Rows are points. The window is the flat piece filled in between its corners: a triangle in 3 columns, a solid with four corners in 4, and so on. A path goes straight from each point to the next, and from the last back to the first. List the points from which the path goes on through the window.
(in the rows, 128 means zero)

Window:
[[163 209 164 184]
 [137 104  81  99]
 [171 113 131 129]
 [ 26 119 189 181]]
Path:
(1): [132 177 170 213]
(2): [118 192 220 136]
(3): [ 90 124 163  95]
(4): [116  69  83 175]
(5): [152 123  84 207]
(6): [171 121 166  87]
(7): [ 74 131 146  99]
(8): [ 71 112  92 197]
(9): [123 111 107 158]
(10): [130 134 145  62]
(11): [186 155 133 102]
(12): [194 129  89 143]
Through the window after points: 5, 9

Window:
[[176 173  96 188 150 156]
 [ 94 150 158 102 149 152]
 [ 69 151  73 106  85 118]
 [121 145 136 103  82 116]
 [ 78  59  46 136  68 114]
 [207 107  45 136 249  94]]
Path:
(1): [164 148  97 112 151 173]
(2): [143 103  40  93 138 195]
(3): [123 139  84 174 142  99]
(4): [ 82 157 116 169  92 116]
(5): [120 158 102 130  79 184]
(6): [132 144  92 114 129 176]
(7): [112 126 101 175 122  97]
(8): [ 87 112 132 141 111  66]
(9): [116 115  81 109  78 144]
(10): [152 127  85  89  77 175]
(11): [ 93 143 136 147 117  77]
(12): [118 116  89 147 143  84]
(13): [184 113  69  73 133 175]
(14): [190 157  90  84 148 176]
(15): [152 150 102 149 180  87]
(16): [133 179 132 158 184  84]
Through the window after points: 6, 8, 10, 12

Window:
[[ 88 123 130 116 199  15 157 116]
 [157 135 100  83  58 193 206 156]
 [ 67 111 220 125  94 101 119 139]
 [130 156 117 118 233  86  92 158]
 [ 82 141 114 116  44 170  88 110]
 [ 37 119 175 204 159 101 112 119]
 [249 133  50 117 107 128 135 156]
 [127 207 155 144 219  14 154 124]]
Path:
(1): [ 95 140 115 138 125 101 121 167]
(2): [132 140 131 104 155 128 136 104]
(3): [ 97 101 203 122 134 143 135  58]
(4): [ 80 130 174 140 108  87 119 170]
(5): [136 139  96 111  74 145 172 165]
(6): [150 138 126  90 100 171 165 117]
(7): [133 136 141 115 144 139 111  92]
(8): [108 144  83 133  81  56 142 190]
Through the window after points: 1, 3, 5, 7

Window, 9 rows:
[[ 44 132 104 115 152  68 180 140 125]
 [174  89 149 181 114 170 145 109 107]
 [ 45 138 107  94  75 159 163 175 133]
 [  7 136  39  93 143 106  63 111 100]
 [ 89 175  86 101  86 107 145  97 104]
 [143  91 183  92  97 145  68  84 192]
 [162  90 228 176  71  81  42 125 149]
 [240 142 130 160 124 170 166 190 146]
 [218 171 192 130 150 225 155 160  96]]
Path:
(1): [ 66 159 123 191  89 106  79 126 238]
(2): [132 104 149 119 110 115  89 126  89]
(3): [131  98 124  45  57 121  94 127  64]
(4): [113 189 117 177 141 152 175 115 150]
(5): [106 164 127 150 118 146 131 109 179]
(6): [126  84 138  90 148  61 147 149  48]
(7): [176  83 159  83 100 162 164 149  92]
(8): [145 176 151 148 140 162 120 134 151]
Through the window after points: 1, 3, 7

Window, 11 rows:
[[105  41 112 123 116 205 210  83  75 182 151]
 [ 53 134 128 235 190  91 151 127 150 214  95]
 [207 189 223 141  64 154  56 145 210 208 143]
 [161  51 122 212  73 173  76 136 143 161 166]
 [110 106  81 145 182  71 216  53  91  91 187]
 [160 108 116 115 216 107  88 142 137 215 199]
 [180  95 206 185  85 142 228 139  88 194 103]
 [147  60 196 126 155 127 188 107 145 105 167]
 [121 117 190 201  77 170 135 165  79 130 124]
 [133 201 105 133 249  70 194 162 206 187  50]
 [143 106 135  94 112  79  77 138 176 192 128]]
Path:
(1): [146  91 155 149 147 150 151 106  89 157 118]
(2): [151 113 164 164 130 141 129 113 149 168  79]
(3): [126 132 147 155 149 118 146 172 166 224 164]
(4): [109 102 131 183 103 131 161 201 144 186 187]
(5): [160  84 182 170 116 156 126  97 114 129 119]
(6): [147 108 158 141 217 118 113  49 143 131  60]
(7): [112 107 105 159 134  94 231 178 115 175 199]
(8): [114 142 140 151 139 104 224 185 188 156 161]
(9): [143 101 158 147 196 114 140  92 137 156 100]
(10): [157 106 152  91 142  91  77  95 143 149  90]
(11): [116 102 125 163  92 120 161 189 185 229 201]
(12): [139 104 125 153 109 142 187 175 152 179 147]
(13): [139 113 192 157 169 133 131  97 121 169 100]
(14): [133 121 145 165 178 111 103 111 139 175 108]
(15): [139 120 147 171 140 104 174 152 149 148 157]
(16): [ 94 109 140 152 124 132 191 130 141 170 154]
Through the window after points: 4, 8, 10

Window, 12 rows:
[[141 137 112 174 148 161 100  96 116 100  78 127]
 [121 165 155 139 172 120 133 113  52 181 101  44]
 [173 178 155  90 100 164 109  83 192 143 167 150]
 [131  96  81 206 112  60 144 184 219 151 139  93]
 [135 127 136 163 141 171 171  39  25 175 138 148]
 [ 91 173 166 122  40 179 107  95  85 141  41 153]
 [ 72  88 105 107 105 164  84 177  97 180 127  80]
 [169 100 165 168 144  91  97 125 199 197  79 139]
 [182 141 163 148  57 182 148 218 193 105 118 101]
 [128  72 184 113 120 116  98  65 142 119 149 138]
 [132 151  84 176 113 109 123 176   7 168 194 123]
 [180 132  80  62 152  95 154 115  63 161 187 126]]
Path:
(1): [ 73 127 179 110 188 149 125 119 107 151 120 179]
(2): [135 127 145 105 151 120 175 131 112 160 144 150]
(3): [167 126  66 176  87 124  80  89  96 158 138  80]
(4): [185 124 101 145 115 123 110  66  91 167 117  39]
(5): [ 78 150 199 128 155 145 146 156 102 150 133 176]
(6): [ 81 127 146  84 160 134 149 141 111 135 148 154]
(7): [216 135  93 131  99 118 102  97 100 182 145  78]
(8): [175 105 122 138  74 124 122  74  99 146 144  96]
Through the window after points: 2, 4, 6, 8

Window, 14 rows:
[[110   7 168 138  57 172 145  80 146 127 144  78 105 128]
 [114  83 142 175  36 156  96 146  40  86 120 160 170 186]
 [113 178  83  95 123 101  65 148 145 165  66 104  74 151]
 [124 194 141 184 156 190  84 164 227 132  72 134  56  60]
 [114 124 107 137 111 202  86 238 193  90 118 158 115 144]
 [198 107  96  80 131 130 100 118  86 199 105 146  57 126]
 [157  99 196 129  64 105 150 131 178 123 131 126  57  59]
 [120 122  76 127 168  74  72 151 113  98  88 141 173  94]
 [164 218 219  60  72 169 161 113  92 192  65 171 120  57]
 [155 142 136  95 134 155  83  97 127 152 224 167  97  29]
 [134 143 185 165  87 185 193 135 177 168 155 139 110 123]
 [ 97  80 183 126 140 149  77 209 122 221 151 129 136 166]
 [141  84 157 159  94 110 121 114  84  36 126  21 155  95]
 [136 147 139 145 163 205  70 111 173  17 151 182  81 147]]
Path:
(1): [163 108 155 154  63 158  73  97 144 104 122 143 159 127]
(2): [ 77 101 136 127 154 144 156 216  39 121 143 149  84 127]
(3): [ 58 129 166  94 140 105 182 150  78 135  81 156  46 110]
(4): [175 107 128 141  82 149  63 146 157 173 132  98 142 116]
(5): [175 131 149 154  96 182  52 178 184 122 110 157 158 131]
(6): [ 72 124 106 126 130 159 135 187 141 101 119 131  65 113]
(7): [114 118 136 123 138 138 121 156  87 115 103 150  99  97]
(8): [176 142 131 105  89 137  33 106 191 150 149 116 150 104]
(9): [184 132 146  97  47 126  39 108 163 147 177  92 132 124]
(10): [102 123 144 134 167 162 136 150 118 133 132 176  77  77]
(11): [ 71 139 131 137 146 135 130 187 119 121 137 136  78  87]
(12): [198  95 140 131  77 183  66 115 174 107 121 119 151 130]
(13): [224 116 167 151  72 117  64 131 182 129 146  67 148 150]
(14): [ 68 109 106  99 148 158 109 151  91 115  92 166  68  93]
(15): [ 51 121 152 113  89 154 194 146  83 151 124 126  47 102]
(16): [189 132 155 135 107 147  79 141 158 129  88 136 149 134]
Through the window after points: 5, 9, 11
